Each row of a before or after table is a point. One or more steps were done to the points. Then noise was added and the rows were shuffled. The steps act on columns, c1 being the first. What was done? A step turns or swaps two columns, mirrors them in a line or flattens them onto one, adds a multiple of one to another, or multiplies or shifts one. Angles are multiples of 10 degrees, from the lower column toward the higher: turns from -170 to 170, lines from 10 to 170 but not 90. Use the fewest steps. Two steps may share a column if one is a turn and the other turns, adds or multiplies; they go together, in the order done. Otherwise the lowest column goes first.

Before, 8 rows:
[[ 61 -28]
 [-15 -31]
 [ 11 -38]
 [ 27  -4]
 [-19  46]
 [-21  36]
 [ 24  42]
 [ 44   8]]
After:
[[-62 -31]
 [ 47 -15]
 [-15  33]
 [-38  14]
 [-19 -17]
 [ 39  -6]
 [-22 -41]
 [ 15 -50]]
Steps: turn c1 and c2 by -130 degrees

Before, 9 rows:
[[ 52   2  25  -2]
 [-81  12  49  37]
 [  8 -30   3  -2]
 [-48  24  -4 -10]
 [ 12 -23  19 -14]
 [ 46 -33  60 -15]
 [ 52  -3 -24 -37]
 [ 33 -35  -2 -11]
 [ 42 -18  36  25]]
After:
[[ -7 -22   2  -1]
 [ 90  22  50   8]
 [-19 -15  19  -8]
 [ 40  33  -2 -26]
 [-62   9 -24 -18]
 [-50 -21  57   4]
 [-35 -24  -2   3]
 [-31  -6  38  40]
 [-47  10  24  15]]
Steps: mirror c1 and c4 in the line at 80 degrees; shift c2 by 10

Before (11 x 8):
[[-22  38   8 -36 -26 -15   9 -22]
 [  2 -24 -60 -84 -16   8 -64   2]
 [-29   5 -34  45 -56   8 -17  25]
 [-12  37 -13 -31   4 -41  34  -6]
 [-25  -3 -23  58 -24  33  29  44]
 [-22  52  -7  24  20  38  22 -26]
 [ 25  62 -12   7 -32 -19  27   8]
 [ -5   3  -9 -66 -24  36 -19  10]
 [ 35 -40 -17 -58  -1 -18 -28 -15]
 [ -4   4 -61  32 -26 -30  22  48]
 [ -9   2 -29  21 -18 -25 -34  69]]
After (11 x 8):
[[-14  39 -15 -31   5 -40  49 -10]
 [  1 -29 -61 -84 -19   7  -1   1]
 [ -3   1  -8 -64 -25  36 -11   8]
 [-19  39  11 -37 -22 -16  -1 -21]
 [-26  -1 -25  58 -22  35  53  45]
 [-20  52  -7  26  16  35  34 -28]
 [-30  10 -32  43 -58   8  20  24]
 [ -4   6 -56  31 -25 -31  85  44]
 [ -8   0 -31  19 -17 -21  -6  70]
 [ 35 -37 -17 -62   1 -17  -9 -18]
 [ 23  63 -13   8 -28 -22  41   5]]
Steps: add -1 times c3 to c7

Before:
[[-14  25   0 -14  -6 -25  28  12 -16 -17 -35]
 [  7 -52   1 -50  14 -24  -5   0 -55 -45  27]
 [-19 -32  59 -49   5 -10  26 -26 -54 -33 -14]
 [-36   8  -9  51  40  10  -9 -29  36 -55   8]
 [ 40  12  -4   4  62  21 -21  -6 -49 -15  53]
 [  7 -50  -5 -46 -45  39  45  -1 -70 -22  36]
 [ 56 -12  -2 -14 -39  -6 -31  -8 -56   6 -34]
 [ 52 -18  48 -27  19  34  55  51  25  -6  47]
 [ 13 -22  -4  54 -39  21  65  52   4  33  -1]
 [-15 -15  46  38  32  27   4  49 -55 -41  56]
 [ 56  31  10 -34 -37   7 -23  27 -10  18 -28]
 [ 25  18  13 -43  48  46 -16  34  -6  -3 -35]
 [ 47  -1  -5  12 -17   6  31  34 -28 -68 -36]
 [-21  -6  -3 -35  20  55 -13 -37 -10 -54  17]]
After:
[[-14 -15 -23 -14  22   7 -41  51 -38   5 -74]
 [ 56  32  11  -7 -44 -11  18  29 -20 -24  14]
 [  9 -50  50 -28  -9  18 -21  -1 -77  44 -23]
 [ 41  12 -23 -16  68   3 -16  -6 -42 -21 -38]
 [-19 -31 -39 -24 -39 -31 -33 -25 -64  27 -25]
 [  8 -50   0 -24  23 -44 -45  -2 -65  -6 -22]
 [-21  -8  -7  -8  22  36 -54 -37 -19 -12 -10]
 [ 47   0   1  -8 -27 -13 -68  37 -21  30  30]
 [ 12 -22  31   7 -24   1  35  51  20  65   3]
 [-37   8 -23  16  35 -10 -55 -29  51 -10   0]
 [ 57 -12  17 -20 -39 -26   7  -8 -54 -32  29]
 [ 25  18 -58  -5   7  26  -2  35 -19 -15  18]
 [ 50 -18 -20   4   6  14  -6  52  14  55 -67]
 [-13  25  -8  -7 -22 -45 -16  13 -18  28  27]]
Steps: turn c3 and c11 by -140 degrees; turn c3 and c5 by 50 degrees; flatten c4 and c9 onto the line at 70 degrees; shift c6 by -20; swap c7 and c10

Before, 10 rows:
[[  8   7 -12  54 -14   8 -20   1 -21 -19  24  44 -35 -47]
 [ 70 -23 -19  24 -33  -1  -7  -8 -52 -16  -4  41 -35  14]
 [-12   2 -11  36  78  67  -4 -16  50  18 -44 -19  30  15]
 [ 17 -33 -73  23 -10  31  -9   6 -27 -20 -10  44   8 -48]
 [-18  53  65 -18 -26  26   4  44  11  86  39 -24  55  35]
 [-20  60 -17 -16  57  27  40 -28  41  47   4 -15  41  40]
 [ 47 -35 -42  33 -12  -3  35  16  17   2  11  18 -44 -27]
 [ 11 -23 -26  37  -4 -32  36   0 -28  -8 -43  19   1 -40]
 [ 88  -5  -8  15  42 -18  14  33  -5 -30  49  33   5  18]
 [ 48  29 -19   1 -19 -18  -1  34  14  -4 -28  22 -13  -8]]
After:
[[  7   8 -10  11 -11  12 -20   0 -19 -11  25  47 -33 -69]
 [ 88  -5  -9  24  39 -18   9  30  -7 -19  46  36   7  -2]
 [ 15 -32 -69 -14  -9  33 -11   2 -35  -9 -11  45   9 -50]
 [-19  51  65   7 -30  24   2  45  12  93  38 -30  50  39]
 [ 48 -35 -44   6 -17  -3  37  21  19  10  10  13 -48 -39]
 [ 11 -26 -28   4  -6 -29  36  -4 -24  -1 -40  18   1 -53]
 [-22  60 -15  14  61  24  36 -32  39  53   3 -14  42  41]
 [ 51  28 -23  -4 -18 -20   1  35  12   3 -30  24 -12  -8]
 [ 67 -26 -19  30 -31   1  -5  -3 -51 -12  -8  40 -34  -6]
 [-11  -3 -12  35  78  66 -10 -18  48  30 -46 -20  34 -14]]
Steps: turn c4 and c14 by -40 degrees; shift c10 by 10

Before:
[[ 42  31  -6  56  -2 -31 -29  -1  22 -41  -8   3  44  -4 -11 -58 -39  89]
 [-36  37   8 -49  18  11 -19 -58 -15  35  17 -30  17  24  -5 -24 -28 -43]
 [ 19  53  13  48   0 -22 -26   3   5 -24 -40 -19  25   7 -13 -13 -19  18]
 [ 30  24  -2  60  31 -23 -16  17  13  24  -8 -58  44  16   5 -64 -28  16]
 [ -8 -52  15  11  11  60  13  37  19  26  36  12 -16  -5  29  17 -25  45]
 [ 20 -71  19  22   6  36  -6   6  12  28 -12  60  18 -50  -5   1  -1  -1]
 [-45  30 -70 -74  52  61  -8  -5   2  14  -6 -11  15  30  -7 -22 -58 -11]
 [  3 -60  33  35  14  43  16 -26  51  29   8   2 -60 -28  27   1  25  23]
 [-36  39 -16 -54  73  10   0 -30  -8 -16  11  -8 -43  -3  44  -8 -73   9]]
After, 9 rows:
[[-35  39 -15 -53  73   8   8 -31  -8 -13  12  -9 -42  -6 -46  -7 -73   3]
 [ 28  23  -1  61  28 -25  16  15  15  20 -11 -58  43  13  -4 -62 -31 -14]
 [ -8 -52  11  12  13  60  46  37  20  27  37  10 -15  -3 -29  17 -25  10]
 [ 20  55  14  48  -2 -22  20   1   5 -24 -37 -16  26   4  10 -13 -17 -27]
 [ 21 -71  21  20   9  35  -1   4  11  28 -11  62  18 -50   5   1  -2  -3]
 [-34  36  10 -51  19  11 -45 -55 -15  36  17 -28  18  26   5 -21 -30 -19]
 [ 43  32  -7  55  -3 -31  89  -1  21 -41  -9   0  43  -5   9 -57 -38 -29]
 [  3 -59  31  35  11  44  21 -26  51  28  10   4 -60 -27 -25   3  26  16]
 [-47  31 -70 -74  50  63  -8  -7   3  14  -4  -9  17  34   6 -21 -59 -10]]
Steps: swap c7 and c18; multiply c15 by -1

Before:
[[  8  14   9 -11 -42  71   7 -15  19 -27 -15  15   1  16  11   1 -15  -8
   29   7 -24  10  -2  -8]
 [-46  12 -19   3  15  -9  20 -14 -31   0   2   6   4   0  -7 -14 -12   1
   -4  -7 -21  26  13  -4]
 [-10   6 -14  12  22 -18 -14  -2   3 -18  -3  14   0  -3   2  14 -24  13
    8  -1  51   3 -16   7]
 [ 16  -8 -18  -5 -40  -6  12 -14  -9   0  16  11  13 -14   7   4  50   7
    7   3   6 -10 -95   8]
 [  8  10  11  16  30 -11  13 -11  22 -26  17  -2   6 -18  -3 -37 -29   0
   43   8 -32 -19   2  16]
 [ 11 -18  54  -7  29 -23  15  27   8 -21 -12  18  -5 -10   2 -29 -21   4
    1   9 -31 -13  15  17]
 [ 11 -10 -10 -12  25  57  13  20 -47 -17  -7   8  15 -11  22  -5 -22 -13
   -4  15 -30 -22 -14 -45]
 [  4   7  15  -8 -51  15 -39   2  20  11  -5   3   7 -15  -4 -13 -21  12
   -5   6  -2  16  15  11]
 [-27  -9 -17  60  23 -15  -3  -5   4 -21  20  -3  54  -6   3  -7  47  10
   45  12 -31  31   9  13]
 [-23   0 -13  10  14 -18 -44  18 -68  -9  20  16   7   2   3  13 -18  13
   17 -21  -7 -19  -6  16]
 [  3 -20  -4 -11  30   6 -28 -17  -9 -24  20  14  -4  -5  15 -11  19   4
   -2  -7 -18 -21   8  -6]
 [-11   5  51  -8 -29  23  20 -19  12 -21 -10 -18   5  34  23 -24  -6  16
   -4  -3 -23 -14  -5  -3]
 [-48   7   6   2  29 -10 -20  33   7 -19 -19  11   1 -10  25  11  -3 -10
    8 -21  10 -11 -65  -6]]
After (13 x 24):
[[  7   3   9  15  29   2  13 -12 -16   1  18   8  10 -23  -1 -36 -23  -1
   43   8 -32 -20  -1  16]
 [ 11  -9  54  -6  27   1  14  25  -3   0 -12   8 -15 -16   2 -30 -25   2
    1  10 -31 -14  14  16]
 [  3 -12  -4 -11  29   0 -26 -16  10  -3  18  -5 -16  -2  15 -10  13   2
   -1  -8 -20 -23   8  -6]
 [ 18 -15 -16  -6 -37   1  11 -16  13  -1  18 -16   5 -10   5   4  42   5
    9   4   7 -12 -97   6]
 [-27 -44 -19  59  21   0  -1  -3  -2  -2  20 -14  36  -9   5  -5  45   5
   44   8 -32  31   9  14]
 [ -7   4 -13  12  22  -1 -13  -5  -3   1  -3  10   4  -4   3  14 -23   4
    9  -1  51   5 -15   6]
 [-12   1  52  -7 -29  -1  18 -19 -23  -1 -11   1  10  32  21 -26  -3   6
   -5  -4 -23 -12  -5  -2]
 [-25  -2 -15  11  13   3 -44  19  64  -1  21  10   7  26   4  10 -20   8
   17 -21  -7 -20  -5  17]
 [-44   5 -16   1  17  -1  21 -15  30   1   2   4  12  13  -8 -12 -12   1
   -5  -9 -21  27  13  -5]
 [ 11 -20  -8 -11  24  -1  12  19  47   2  -4   9   2   3  22  -5 -25  -6
   -5  17 -29 -23 -13 -45]
 [-48   3   8   3  29  -1 -19  32  -3   2 -19   3   7 -12  26   9  -6  -3
    7 -22  10 -11 -64  -5]
 [  3  -1  13  -6 -51  -1 -40   3 -13   2  -5   8  10 -20  -4 -15 -22   3
   -5   6  -3  16  15  10]
 [  8   6  10 -15 -40   4   5 -15 -23   2 -18   5  10   8  10   3 -19  -1
   31   7 -23   9  -3  -6]]
Steps: turn c2 and c13 by 40 degrees; multiply c6 by 0; mirror c9 and c14 in the line at 100 degrees; multiply c10 by 0; flatten c12 and c17 onto the line at 110 degrees; multiply c18 by 0.4

Before (12 x 48):
[[-75   5 -16   7  -9 -22 -11  43   3 -37   7  -9  24  40  18   2 -20  13
   48 -27  32  33   9  13  16  12 -15 -16  19  24  -8 -34 -17   5 -95 -34
   -4 -15  14 -26   8   8  -4   2 -82   0   8   7]
 [ 28  22   8  -4  -8 -16   1  -2   8  12  31  -6 -23   4   8  -7   5   6
   -6  32  41   7  24  -5 -19  11   6 -10   4 -56  -3 -26 -11  12  -8 -25
  -17 -17   0 -31  -3  -7   7 -23 -22  -2  27 -14]
 [ 10  -3  -5  12  -9  10 -10   6 -14 -25 -10   0 -27  16 -21   1  14  15
  -11  12  42   1  44 -11  14  27 -22   6  15   2   4 -35  -6  -4 -46   1
  -12 -19   2  14   0 -18   6  11  11 -20  13  13]
 [  3  56  18  12 -17 -28  -4  14  34 -26 -10  31  32  -6 -24  -6 -12   4
  -11  30  -9  34  -2 -11  14   3 -14   2   7 -18   3 -33 -13  -4  10  -1
  -14 -23 -20 -15 -19  -9  10   4   9  13  10 -24]
 [ 26  -5   5 -35  -4 -26 -38  -7 -16 -44   3 -11  26  45 -18 -11 -14  10
   -4  33  36  -7  36  16 -71  12 -23  19  15  23  -5  -4 -14  57   6   3
   -1 -23  16 -22   0 -18  -9   5   9 -18   7   1]
 [ 23  21  32   2 -14  15   5  27 -17  20  -8  16  -7 -24  -1  -6 -13   6
  -22   0  34   4  41 -12  15  -3  35 -18   4  24  16 -17 -11   3  12   2
   12 -23  -2 -12   6   3  -3   8  -4 -14   6 -26]
 [ 29   1  -9  15 -15   0   7  -7   8  29 -11   5 -32 -25   7  -3   0  14
  -24   0  32  19  -1  -6   8  -3 -25  17  18 -38  59  16  45  -5  13 -45
   -1  66   3  21  -2 -11   5   8   4 -19   6   1]
 [-16  -3 -16 -39  -2 -17 -38  82  -8  27 -11   1  19  36 -20 -15 -13   9
  -32 -14 -38  -5   7  10  19  -3   9 -18   2  -5   2 -41   2  20  16   4
   -5  27 -14   8   6 -15  71   2  14 -17  25 -14]
 [ 21  18  12  12 -11 -25   8  32 -18  27 -11 -12  24  -5 -17  10   7  47
  -19  31  37  33  -3  20   0   0 -24  20  -7  24  19  39 -10  -1 -17   4
  -20  13  11   8 -13  67   0  13   4  15   6   4]
 [ 26  -3  22  -1 -33 -28 -24  -5  -6 -13   2   6   0 -11  31  26 -14   2
  -15  18  31  -4  10 -13  14  20  -9  45  -7  12  16 -18  19   0  14 -31
   73  -2  -6   9  11 -10  16   4   3  13  31  -9]
 [ 15 -12  61 -12  -9   7  -9  30  -6   1  28   0  -9 -15  -6  -7   7   4
   -9   9   8  -9  -1  44   7  -5 -29 -13  17  -4  15 -34  -8  33  -2 -36
  -14 -19 -19  18   9   5   0  -6  -8  -9  21  -7]
 [ 20  -4 -11   8 -14  25 -25  21  30  16  10  -7  16   6 -20 -10 -17   3
  -17   7  28   2  -3 -17 -13  -3   7 -18 -13  -2  -4 -43   1  -8  13 -32
  -16  11  -6 -11  -2 -13  16 -16   2  27   6   9]]
After (12 x 48):
[[ 21  19  32   2 -14  -3   5  28 -17  20  17  15 -11 -23  -2  -5  10   6
  -23  -1   2   2  41 -12  15  -4  35  38   2  25  15 -17 -11   3  12   0
   11 -23  -3 -13   5  13  -3   8  -4   4   6 -25]
 [ 28  23   9  -5  -8 -13   1  -2   7  13 -32  -5  14   4  10  -7  20   6
   -7  32  -8   6  24  -5 -18  12   5  51   5 -57  -4 -27 -11  13  -8 -26
  -17 -17   0   2  -3   3   7 -22 -22  -7  28 -13]
 [  3  55  17  12 -16  27  -5  14  35 -26 -14  31 -22  -6 -25  -4 -26   4
  -11  31 -17  33  -2 -10  13   4 -13  -1   8 -19   1 -32 -11  -5   8   0
  -16 -22 -19   8 -18 -13  12   4   9  -7  10 -23]
 [ 19  -4 -12   7 -13 -23 -27  20  31  16  11  -6 -23   6 -20 -11  -9   4
  -18   7   2   3   0 -17 -12  -4   7  32 -14  -2  -4 -44   2  -8  13 -33
  -16  12  -6 -13  -1 -27  16 -18   2 -14   6   8]
 [ 26  -4  22  -1 -31  16 -24  -6  -6 -15 -23   5 -14 -11  31  25   6   4
  -14  20  36  -5  11 -14  13  21  -7  15  -5  12  16 -18  18  -2  14 -30
   74  -3  -6  41  10 -13  17   5   2 -10  31  -9]
 [  8  -4  -6  13  -9   0  -8   8 -14 -25  14  -1  23  17 -21   0  21  16
  -11  13  33   2  44 -11  14  29 -21  29  14   3   4 -35  -6  -4 -46   0
  -11 -19   3  -1   2  21   6  12  11 -18  13  13]
 [ 22  19  13  13  -9  25   9  32 -18  27 -13 -10  -1  -5 -16  11 -25  48
  -19  31  32  33  -2  20   0  -1 -24  26  -8  23  20  39  -9   0 -17   4
  -20  12  11  14 -13 -15   0  12   4  68   4   3]
 [-16  -4 -17 -39  -2  18 -39  80  -9  27  -6   0 -19  36 -20 -16 -13   9
  -32 -13 -18  -5   6  10  20  -3   9 -34   3  -5   3 -43   1  21  15   3
   -3  28 -14 -19   5  15  72   1  12 -15  25 -15]
 [ 15 -12  58 -12  -9 -24  -9  30  -6   1 -13   0   8 -16  -6  -7   4   5
   -9   8  16  -7  -1  45   6  -4 -28   1  15  -4  16 -34  -9  33  -3 -35
  -13 -20 -20 -18   9  10   0  -5  -8   6  22  -7]
 [-75   4 -16   5  -9   8 -11  43   2 -38 -22 -10 -27  39  18   2 -17  14
   50 -27  -9  34  11  13  16  11 -14  44  19  25  -8 -34 -16   7 -95 -34
   -2 -15  14  -6   8   1  -4   1 -82   9   7   7]
 [ 30   1 -10  15 -15   8   7  -7   8  29   7   4  12 -25   7  -3  29  12
  -24  -1  38  19  -2  -6   8  -2 -25  14  17 -38  61  15  45  -6  13 -44
    0  66   4   8  -2  18   5   7   5 -10   7   1]
 [ 26  -6   5 -36  -4  16 -37  -7 -16 -45 -24 -11 -21  45 -18 -10 -17  10
   -5  33   7  -8  36  15 -69  12 -22  37  16  23  -5  -5 -13  58   8   5
   -2 -22  16  24  -1  18 -10   4   8 -19   8   2]]
Steps: turn c6 and c11 by 130 degrees; turn c13 and c17 by -110 degrees; turn c28 and c40 by 110 degrees; turn c21 and c28 by 60 degrees; turn c42 and c46 by 90 degrees
